Each row of a before or after table is a point. One or more steps were done to the points. Then noise was added and the rows were shuffled. The steps act on columns, c1 being the first. Name the steps. A step turns or swaps two columns, mirrors them in a line or flattens them onto one, adds a multiple of one to another, or multiplies or shifts one. Angles are multiples of 10 degrees, from the lower column toward the higher: turns from -170 to 170, lines from 10 to 170 but not 90. Use the fewest steps. Two steps may share a column if one is a turn and the other turns, adds or multiplies; they go together, in the order done. Otherwise the lowest column goes first.

Before, 13 rows:
[[-12  12]
 [ 16 -12]
 [ -3   5]
 [ 17  12]
 [-12   8]
 [  7  22]
 [ 31  31]
 [  8  31]
 [ 27  -1]
 [ 26  45]
 [  6   7]
 [-25  10]
 [-47   6]]
After (13 x 2):
[[ 25  83]
 [  8  32]
 [ 28  40]
 [  8  43]
 [ 32  76]
 [  6  16]
 [ 15  12]
 [-24 -30]
 [ 18  38]
 [-49 -65]
 [-12  -7]
 [-11 -10]
 [ -4   0]]
Steps: add 1.5 times c1 to c2

Before, 13 rows:
[[ 25  28 -21]
 [-18 -14 -10]
 [ 25 -30   6]
 [ -5  -7   4]
 [ 33  16  -6]
 [ -5 -23   9]
 [ 19  -7  11]
 [-16  -8   9]
 [  9 -25 -18]
 [ 37  25   5]
 [-11  -6 -11]
 [-22 -24  -5]
 [ -4   5 -33]]
After, 13 rows:
[[ 33  48  -7]
 [-16 -23   9]
 [ -6 -21   5]
 [  9 -75 -19]
 [ -5 -70   9]
 [ 19 -21  12]
 [ 25 -90   7]
 [ -4  15 -33]
 [-18 -43  -9]
 [-22 -71  -5]
 [-11 -18 -12]
 [ 38  75   5]
 [ 25  85 -21]]
Steps: multiply c2 by 3

Before:
[[ 32   8 -13 -26]
 [-10  -3  13 -28]
 [-11  22 -14 -39]
 [-15   2  -7   5]
 [  1  52  50 -39]
 [ 48  47  33  15]
 [-17  -3   0 -24]
 [ 13  20  -8 -19]
 [ 43  17  52  24]
 [ 12  20 -17 -32]
 [ -8  -3  27 -33]
 [ 35  -1  42 -19]
 [ 48 -12 -20  19]
 [ -9  -1  24  30]]
After, 14 rows:
[[ 63  24 -31  17]
 [-10 -66   9  42]
 [ 16   9  34   8]
 [ 42  -2  28   6]
 [ 56 -20 -53  23]
 [-13 -46  14  27]
 [-15   0  39  16]
 [ 45 -68 -11  43]
 [-11   1 -39   0]
 [  1 -42  -3  63]
 [ 61  30  -1 -29]
 [ 17  11  21   7]
 [-23 -27  17  17]
 [-19  15   0  -9]]
Steps: multiply c1 by 1.3; turn c3 and c4 by 130 degrees; add -1.5 times c4 to c2

Before:
[[ 14 -15 -15 -23  48   3]
 [  0  15  -3 -18  -9  -5]
 [ 19 -15 -19  67  -9   4]
 [  1 -16 -24 -19   7  -3]
 [ 12  17 -22  -9   6   1]
 [ 21 -16  19 -21 -15   6]
 [-15 -12  35  -5 -14  -2]
 [ 10 -11 -25 -27   0  44]]
After:
[[ -8  19 -15 -96  48   3]
 [ 18   6  36  17 -14  -2]
 [ -5 -14  -3  -4  -9  -5]
 [  4  15 -24 -30   7  -2]
 [-14  23  19   1 -15   6]
 [ -5  13 -25 -27   0  44]
 [-17 -11 -22 -18   6   1]
 [-13  21 -18  81  -9   4]]
Steps: turn c1 and c2 by 160 degrees; add -1.5 times c5 to c4

Before:
[[  3 -10   8 -16   7   4 -14 -12]
 [ 38   2  24  13   8 -50  -2  29]
 [  4   0  22 -13   2  -1 -25 -23]
 [ -7 -31  27  -7   6   2   8 -21]
 [ -5 -11  42 -20  -5  15   2 -17]
 [ -5 -14  38  -2 -56  15 -31  19]
 [  7  -4  37 -18 -14  20 -14  -3]
 [ -1   1  -5  48   1   9  -6 -13]
 [ -7   5   9 -14  -4   6   4 -27]
 [ 19   2  27  -9 -11  24 -16   7]
 [ -2  -5 -95  -2  11  14   1  -2]
 [ 42 -23  10 -15  -5 -18   2 -22]
 [ -3 -32  39  -5   5  18 -16 -17]
 [ 18   0  22 -11  11 -26 -20 -10]]
After, 14 rows:
[[ 17 -10  42  24  -5 -11   9   1]
 [ 17 -31  26   7   7  -1  16   0]
 [-39   3  25 -20  10  47 -16  25]
 [ 28  -1  22  13   1   5 -15  11]
 [ 10  -1  22   7  12  27 -20  19]
 [ -5 -14  38   4 -57 -14 -35 -11]
 [ 25   7  10  15  -4  -4  12   3]
 [  6 -22  10  11  -6  20   3  46]
 [ 21 -33  37   7   4 -16 -10   2]
 [ 14   0  -6 -47   3 -17  -2   3]
 [ -7   1  29  13 -11 -23 -18  17]
 [  2  -6 -96   4  12 -15   1  -2]
 [  5  -4  38  22 -13 -16 -14   8]
 [ 14  -9   7  16   6   0  -8   7]]
Steps: turn c1 and c8 by 110 degrees; turn c1 and c7 by 20 degrees; turn c4 and c6 by -170 degrees

Before (13 x 9):
[[-27  32 -12   6  -6  13 -26  -8   2]
 [ 23  -6 -11 -10 -24  11  27   9  24]
 [-21 -12   1 -15  -7  19  20  11  11]
 [  0   8   2  17 -17  20  -1  12  31]
 [ 17   1 -23  -4  41  15 -11 -58  -1]
 [ 44   4 -24 -14 -21  17 -10  11  -2]
 [-24   5 -22   0 -16  -8 -29   2  16]
 [-26  -2 -16  12 -15  -3  89   6  43]
 [-24   4 -11  -8  15 -35 -10   6 -11]
 [-16  -5 -13  -9  22  15 -19   5  44]
 [-16   1 -32  18  -2  13 -27  13 -14]
 [ -1  12  -7  10  23   2 -17  -3  -6]
 [ 17  -7  -7  26 -19  -3 -11 -32 -12]]
After, 13 rows:
[[-24  13 -10 -15  14 -34  15   5 -10]
 [ 18 -22  -8  52 -20  -2  -9 -32 -11]
 [-21 -35   1 -29  -7  20   7  12  12]
 [ -1  25   2  33 -17  19 -15  11  31]
 [ 43  12 -22 -28 -23  18 -23  10   0]
 [-25  -6 -17  24 -15  -3  91   5  44]
 [ 16   2 -23  -9  41  14 -21 -58   0]
 [-24  17 -23   1 -15  -7 -25   2  16]
 [-26  94 -12  14  -6  14 -35  -8   1]
 [-16   2 -32  36  -2  15 -36  13 -14]
 [ -1  36  -6  20  24   3 -18  -3  -5]
 [-16 -15 -13 -18  22  16 -29   4  43]
 [ 22 -18 -11 -19 -23  11  18   9  24]]
Steps: multiply c2 by 3; multiply c4 by 2; add -0.7 times c6 to c7

Before, 11 rows:
[[-19  17  63 -27  -9 -13   1  24  39  41  14]
 [ 11 -17  38  -6 -15  25  21  28  28  20  -4]
 [-40 -32 -37   9  59  19  10  -9  31 -33  29]
 [-11   4   6 -34 -33   9 -20  26   9  35   2]
 [ 11  -8  44 -18   6  13  -3  33   9  70  36]
 [ 10 -21 -13 -12  17   9 -17 -47  33 -24  23]
 [ 17  40  18  -2  -7   2  12  28  29  55   8]
 [  7 -24 -34 -41   8 -13  27 -23  14 -54  47]
 [ 36   4  13 -66   3 -35  -1  -5 -22  -2 -31]
 [ -7 -42 -24  14   8 -34   4 -19  13 -24  25]
 [-10 -43 -35 -37  13 -15  37 -48  27  -3  11]]
After, 11 rows:
[[ 13  -7  44 -20   5  13  -1  31  17  71  36]
 [ 37   4  16 -67   3 -34  -3  -4 -47  -4 -30]
 [  6 -22 -34 -40   8 -13  26 -20  29 -52  46]
 [-40 -34 -36   8  61  21  11  -9  64 -33  27]
 [-10 -40 -34 -38  12 -18  37 -49  55  -3  11]
 [-22  18  62 -27  -9 -15   2  24  77  41  14]
 [ 10 -17  36  -5 -15  28  21  25  55  20  -5]
 [ -7 -43 -24  15   9 -32   3 -20  24 -26  28]
 [ 17  39  17  -2  -6   2  12  29  55  55   9]
 [-10   5   5 -34 -32   7 -18  24  18  35   2]
 [ 10 -24 -12 -12  22   9 -18 -48  66 -26  25]]
Steps: multiply c9 by 2

Before:
[[  8   5  11 -37  15  -9  10   1  18  13  18  10]
 [ 12   3  11  -7   2 -10  13 -23   3   0 -29  16]
 [ -8   7 -14 -16  28  -9  -4 -20  19  -5  28 -10]
 [ 22   2  11  18   7   6   7  -1  24  -3   5 -22]
 [ 18   3   5   2   3   8 -14 -12  10  10  -6   7]
 [  1   5   2 -31 -11 -10 -14  -9  14 -16 -12  -1]
 [-25  17  10  10   9   3   7 -16  -4 -15   9  20]
 [  2 -22 -15 -12   8  13 -10 -11  38  -7  20  13]
 [ 14   3   0 -17  18   6 -18  -6  19  16   0 -12]
 [ 33 -11  15 -10  27 -12  13  13  -3  -1   5  15]
 [  1  -6  -6   2  16  10  -7  11   7  -9 -31   2]
 [-10 -12 -10 -37 -10   3  32 -21  -8  -4   6  -9]
 [-14 -11  -8   3  20 -14  15  10  -5  17  16 -27]
 [ 13  21 -22   6   4   3   5 -32  23   5  19  19]]
After:
[[-18  16  11  10   9   9   7 -16  -9  -5   9   9]
 [-19   7 -14 -17  28  -5  -4 -20  47   2  29  -4]
 [ 19   3   4   2   3   1 -14 -11  25  -1  -6   2]
 [ -6 -22 -15 -12   8  13 -10 -11  96  -7  20   6]
 [  3   3   0 -17  18  -2 -19  -7  47   2   0  -5]
 [ 26 -11  15 -10  27  -9  13  12  -8   5   5   6]
 [  8   4  11  -7   2  -7  13 -23   7   4 -29   6]
 [-13 -11  -9   3  20 -18  15  11 -12  11  16 -10]
 [ 35   2  11  18   7   6   7   0  60  -3   6  -9]
 [-20   5   3 -31 -11  -1 -14  -9  35  -1 -11   0]
 [  3  -6  -6   2  16  11  -8  11  17  -6 -31   1]
 [-36 -12 -10 -37 -10   4  31 -21 -20  -2   5  -3]
 [ 18  21 -22   6   4   0   5 -31  57  -1  20   8]
 [-18   5  12 -38  15 -12  10   1  45   7  18   4]]
Steps: add 0.7 times c4 to c1; flatten c6 and c10 onto the line at 150 degrees; multiply c9 by 2.5; multiply c12 by 0.4

Before:
[[-11   4  27  18  16  -3  39  31   9  -4  -6  33  48  87]
 [ 22 -16  32   3  -4  16  35  25 -30  -7 -46 -37  35 -13]
 [  7   3   9  21 -51   5  49  17   7  -4  -5 -37  14  94]
 [ 47  -8  20   5 -55  23  40  16   4  -7   7 -48  43 -19]
 [-14  -1 -59  -1   4  21  42 -14  12  20  -3 -37  47 -10]
 [ -5   5  29   3   5  -9  43 -10   2  -2 -18  28  -6 -10]
 [ 14  14  30  17  24  21 -67  35 -52  -8 -17 -44  -5 -27]
 [ -5 -10  19 -23 -78  19  27  32  11  -5  -9 -44  18  -6]
 [-25 -15  -5  13  23 -47  24  26   0  56   3  35 -10  -7]
 [-11 -10   5   1  -6  10  44 -44 -80  -9 -12  38  46 -23]
 [ -4  -5  36   2  22   6 -37  -4 -23  29 -13 -55  29 -20]
 [-16 -13  -2  -7  26 -31  15   3 -10  -9   9 -50  40 -29]]
After (12 x 14):
[[ -6   6  22   1   6  -8  42  -8   4  -1 -18  30  -9  -9]
 [ 23 -16  37  25  -4  14  34  25 -18  -6 -48 -32  33 -11]
 [ -5  -9  24 -24 -77  20  29  33  -9  -6  -7 -38  17  -6]
 [  9   3  15   9 -50   4  49  16  20  -5  -6 -35  15  93]
 [-11  -9  -3  61  -8  10  45 -45 -52 -10 -13  42  49 -24]
 [-17 -12   5   3  26 -30  16   1 -12 -12   8 -50  41 -29]
 [-12  -2 -49 -10   3  19  42 -13   8  19  -1 -46  47 -12]
 [ 11  13  36  51  25  20 -68  36 -21  -8 -17 -39  -6 -28]
 [-26 -16 -12   8  23 -46  25  27   9  56   2  31 -10  -7]
 [-11   4  21   5  15  -1  39  28  19  -4  -7  37  49  88]
 [ -5  -7  45  16  24   6 -38  -4 -14  29 -13 -48  29 -18]
 [ 46  -8  28  -2 -53  24  40  16   7  -8   8 -43  46 -19]]
Steps: turn c3 and c12 by 10 degrees; turn c4 and c9 by 50 degrees

Before, 14 rows:
[[ -8 -21  -4 -12 -10 -43 -43  23   5  22 -42 -10  -4 -11   8  29  43  -9]
 [ 58 -29 -26 -17  42 -34  11  40  50   4 -13  17  -4 -46  12 -23  19  33]
 [ 25   4  -7 -10 -21 -18  -1  -8  -6 -44  16 -51  29 -12 -11  33  55  47]
 [ 13 -21  11 -12   7  36 -26  64  19 -23 -29  -7   1  13 -50  27  56   6]
 [ 41  37  21 -25 -27 -21 -31  66  -9  -8  18  -9   9  19 -34 -39  22 -18]
 [ -5 -23  37  23   4 -43   1  45  14  17  22 -33 -55   3  12  19 -15  10]
 [ 74  48  53  20 -38   1 -10  -2 -31  -4 -34   3  10  19 -24 -36  14  40]
 [ 26 -16  -6  -9  24 -25 -44   2   2  -5 -40 -48 -50 -21 -63 -15 -10  49]
 [  3 -14 -21  18 -40  37  11  28 -34 -22  26 -22 -25 -40 -66  11  55  20]
 [ 41  26 -12  17  36   7 -19  25 -29  23  40  -1  30   3 -13  48 -17 -16]
 [ 14  32  33  53  21  25  -7  50  -5 -40 -36   4  11  -5 -18 -30 -16  43]
 [ -2  23  61 -15  31 -29 -58  17  23  -2  38 -25  -7   5  -6 -37 -11 -31]
 [  4  34 -28  20  18  22 -38  -6  33  11  12   8   2  28 -50 -30  41  17]
 [ 41   2   1 -11  -9 -29 -10  28  26 -13 -14 -60 -21 -43 -11 -38  16 -17]]
After, 14 rows:
[[-18  -3  -9  -3 -16  19  -3 -24   3  52  14 -53  33  10  -1  36  67  45]
 [-69  22 -27 -23  47  18   9  50 -59  10 -12  14 -10  40   5 -19  18  35]
 [-35 -11  -6   6  24  30 -41  -3 -10  17 -40 -52 -50   9  -2 -15  -5  49]
 [ 27  20 -27  39  19 -38 -36 -29 -22  -9  11   9   4  15 -18 -26  51  16]
 [  5  28  58  -5  30  22 -58 -17 -27  -1  46 -25  -7  -1  -1 -39 -16 -31]
 [ -8  57  30  52  25 -23  -4  -4  14  38 -37   5  14  -3 -18 -31 -20  37]
 [ -8  33 -14  21  36   2 -20 -12  31  -7  42  -2  30  44  -8  51 -23 -18]
 [  6  75  11  -6 -23  19 -36   0  -2  26  15  -8  10  33   9 -36  30 -20]
 [ -6  25  59  30 -42  14  -3 -41  23  27 -37   7   9  73 -13 -35  12  38]
 [-36  19 -16  35 -45 -18   9  21  40  19  31 -21 -21 -24 -10   6  73  19]
 [ -2  30  32  17  10  33   5  28 -27 -18  27 -35 -57   3  -4  20 -20   6]
 [-11   5  -8 -17 -12  34 -42  30 -20 -24 -39 -11  -4  -2   0  29  52  -9]
 [ 12  52   7   5  12 -36 -30  48  -2  28 -26  -9  -2   9  -2  34  80   6]
 [-52  23   2  -9  -9  22 -13 -11 -40  30 -14 -54 -20  14   5 -41  21 -13]]
Steps: turn c1 and c10 by 160 degrees; turn c1 and c14 by -70 degrees; turn c2 and c8 by -60 degrees; add 0.3 times c12 to c8; flatten c4 and c15 onto the line at 160 degrees; turn c6 and c9 by 160 degrees; multiply c17 by 1.3
